Each row is a point. The window is the flat piece filled in between its corners: a triangle in 3 columns, a solid with four corners in 4, and so on. A path goes straight from each point to the next, and from the last back to the first. List the points from which the path goes on through the window.
In the rows, 128 means zero.

Window (3 x 3):
[[ 91 177 172]
 [160 160 116]
 [139  65  97]]
Path:
(1): [129 117  96]
(2): [113 134  70]
(3): [138  85 172]
(4): [177 147 160]
(5): [141 165  97]
(6): [ 79 188 137]
(7): [112 162 175]
(8): [133 159 211]
(9): [ 70 182 134]
(10): [118 164 125]
(11): [154 164 178]
(12): [157 101 125]
Through the window after points: 2, 4, 6, 8, 10, 12

Window (6 x 6):
[[148  81 135 142 117 137]
 [153 121 114 179 152 141]
 [154 122 112 154  85  76]
 [ 99 104 178 178 158 136]
 [  7 154 121  52  95 129]
 [ 78 165 159  66 115 128]]
Path:
(1): [175 128 138 174 104 136]
(2): [129 120 134 150  87 128]
(3): [131  93 107 135 127  92]
(4): [114  92 164 146 172 117]
(5): [ 93 126 154 172  96 156]
(6): [ 72 167 108 140  67 176]
(7): [ 74 107 138  74 168  86]
(8): [ 98 123 117 115 159 112]
(9): [108 127 134 147 111 138]
(10): [ 94 124 173 194  88 170]
(11): [ 97 105 164 150 170 119]
(12): [139 104 108 161 172  82]
Through the window after points: 4, 6, 8, 10

Window, 9 rows:
[[147 117 117  89 109 105 218 131 123]
 [207 191 145 104 150 108  58  27 109]
 [ 90 189  95 177 100 175 107 157 170]
 [ 13  87  85 119  89 148 169 149 195]
 [130 100  95 111  93 208  96 152 178]
 [118 137  41 144 102 130  59 143 148]
 [ 52  89 173  75  60  88 213 176  92]
 [116 160  87 127 195 144  55 148 144]
 [211 127 143 173 146 116  66  86 155]]
Path:
(1): [109 120  88 137 117 138 124 121 126]
(2): [118 114 129 131 116 156 168  95 111]
(3): [138 151 127  87 123 106 152 163 167]
(4): [ 72 150 107 105 119 110 127 176 198]
(5): [ 84 104  86 123  78 211 153 122  68]
(6): [ 95 137  83 153 131 157  94 110 129]
(7): [134 161  91 107 113 114  84 185 194]
(8): [112 130 134  78  92  90 153 156 157]
(9): [102 107 130 135  99 153 150 132 106]
(10): [ 94 143 119 149 133 165 119  93  86]
(11): [123 148 111 113 117 101 122 134 160]
(12): [161 151 172  77 100  79 133 138 170]
(13): [119  96 121  94 124 113 137  85  73]
(14): [100  76 135 170 142 153 136 137  78]
(15): [119 161 120  73  86  67 165 124 182]
(16): [125 136  81 103  98 114 125 155 168]
Through the window after points: 6, 8, 16

Window:
[[146 180 190 117 182  59 145  86 102 113 155 115]
 [109 101 137 123 134  88  74 153 134 120 181 160]
 [137  87  86 121 155 127 141 200 174 129  86 123]
 [161 159 115  89 130 144 169 166 110 187  50 113]
 [162 127  89 181 201  87 111 107 158 193  93  98]
 [150 205  78 162 165  94 171 166 107 168 153 121]
 [121 181 113  86 128 165 128  91 166 119  73 154]
 [138  92  81  75 146  83 132  97 179 162 185  75]
 [ 96  98 126 129 109  87 154 148 124 137  92 123]
 [228 181 113 171 134  94 187 131  83 137 161  60]
 [ 84 115 159 144 104 189 171 130 148 129 241  68]
 [ 76 114  46  59 171 180 163  91 108 168 137 160]]
Path:
(1): [223 142 138 125 135  90 169 115 137 154 149 178]
(2): [166 138 121 134 151 113 189 137 162 185 153 172]
(3): [ 75 118 103  92 146 140  93 150 122 132  84  77]
(4): [ 79 185 110  81 130 110  98 161 123 115  90  61]
(5): [167  83 138 134 145 149 178  78 165 156 146 178]
(6): [150  99 103 115 125  87 170 121 157 156 144 129]
(7): [107 132 109 115 151 111 118 132 122 142 131  87]
(8): [ 70 128  89 143 134 116 135 157 101 126 125  33]
Through the window after points: 6, 8

Window:
[[149 142 193 112  88 123 112 174 142 107  65 113 167 167]
 [111 138  95  96  92 167  90  36 166  87 166  63 112 188]
 [156 188 154 195  80 112  71 107 138 171 109 113 120 151]
 [170 132 185 114 102 192 192  87 178  75 186 142 128 123]
 [192 114 125  58 168 111 104 157 114 158 114  88 102 126]
 [149  57  71  84 106 111 140 188 110 165  98 120  94 151]
 [155 139 128 128 149  96 147  81 195 119 135  82 124 141]
 [136 151 208  98  72 116 161 142 116 199 106  92 138 171]
 [154 135 136 153 155 114 122 174 107 113 120  74  71 135]
 [ 98  56 168  92 162 145 141  87 153 152 108 182  89 123]
 [154 144 159 113 145  96 209 129  62 117 249 146 120 188]
 [206 118  54 162 195 173 201 142 107 180 128 130 117 159]
 [ 92 133 151 110 107 159  73 125 212 151 133  98 126 138]
 [145 182 115  85 133 133 163 125 196 105  18 159 103 123]]
Path:
(1): [200 110 147 109 114 120 124 132 166 140 137 138  72 225]
(2): [174 103 151 100 140 148 122 156 165 131 153 103  64 208]
(3): [109 132 147 123 129 135 175  80 121 135 119 163 166  79]
(4): [107  84 101  97 115 139 161  57 118 117 125 135 167  68]
(5): [140 120 173 113 152 129 127 126 172 148 129 129  74 185]
(6): [168 103 175 124 115 130 136 146 173 159 168 154  82 203]
(7): [135 146 132 110 119 148 151 117 108 135 107 104 141 125]
(8): [133 157 130 124 124 143 134 132 123 133 113 104 138 103]
(9): [210  97 181 134 133  96 169 163 148 174 142 157  80 225]
(10): [166 136 181 112 124 152 135 111 177 135 124 127  96 170]
(11): [101 164 118 129 124 102 159 133  92 127 102  91 175 100]
(12): [103 144 122  98 124 152 170 119 119 133 115 107 170  80]
Through the window after points: 2, 4

Window:
[[146 118 187 162  85 124 136 114  83 141  82  98 103 166]
 [206 161 136 164 138 142 106 153 172 152 176 170 125 115]
 [ 89 121 181 147 131 155 182 132  47 127 162 138 177 135]
 [109 167 173  77  44  85  82 116 108 197 104  72 129 134]
 [ 86  71 112 125 129 158 167 147  81 178 107 119 121 154]
 [103  52 153 135 104 150  80 109  93 118 124 164  88 210]
 [103 112 156 116  75 177 120  85  99 134 123  52  84 112]
 [159 136 100 122  80 151 127 146 106 106 120 150 147 144]
 [144 147 161 174 170 116 129 177 182 100 140 148 152 128]
 [185  75 249 124  84  85 131 152 108 125 142  33 133  75]
 [136 140 161 143  97 147  83  89 110 150 128  85 217 134]
 [150 143 128  77 108  16 176  85 129 165 151 114 215 167]
 [181 172 158  93 140 156 122 113 144 127 127 160 209 191]
 [ 97 102 174 169 123 190 153 104 198 133  95 206 199 131]]
Path:
(1): [111  95 150  56 145 102 121 140  51  97  87 139 148  93]
(2): [148 111 165 131 129 133 104 117 131 117 111 142 161 138]
(3): [110 130 164 141  93 167 163 130 145 161 147 148 146 180]
(4): [129 113 149 158 114 149 125 139 162 145 141 113 192 188]
(5): [138 124 165 137 124 145 141  95  92 119 123 143 158 103]
(6): [145 167 172 114 168 158 128  96  92 120  84 176 191  91]
(7): [119 109 162 145 100 149 149 127 148 140 144 141 172 171]
(8): [122 166 168 132  13 125 138 133 149 182 169 102 170 148]
(9): [118 124 168  99 131 110  93 111 109 150  77 116 132 129]
(10): [144 119 152 144 130 121 118 108 109 138 105 133 164 121]
(11): [112 133 182 121  95 138 153 134 131 153 151 121 144 170]
(12): [113 135 156 135  84 140 124 130 133 151 126 124 170 177]
(13): [138 133 140 126 131 143 125  97 116 139 107 154 157 147]
(14): [133 123 161 115 107 123 129 105 104 133 105 128 140 120]
(15): [127 103 146 133  79 167 136 127 100 176 143  88 168 198]
(16): [154 132 183 201  75 166 146 112 199 170 160 110 133 172]
Through the window after points: 2, 6, 8
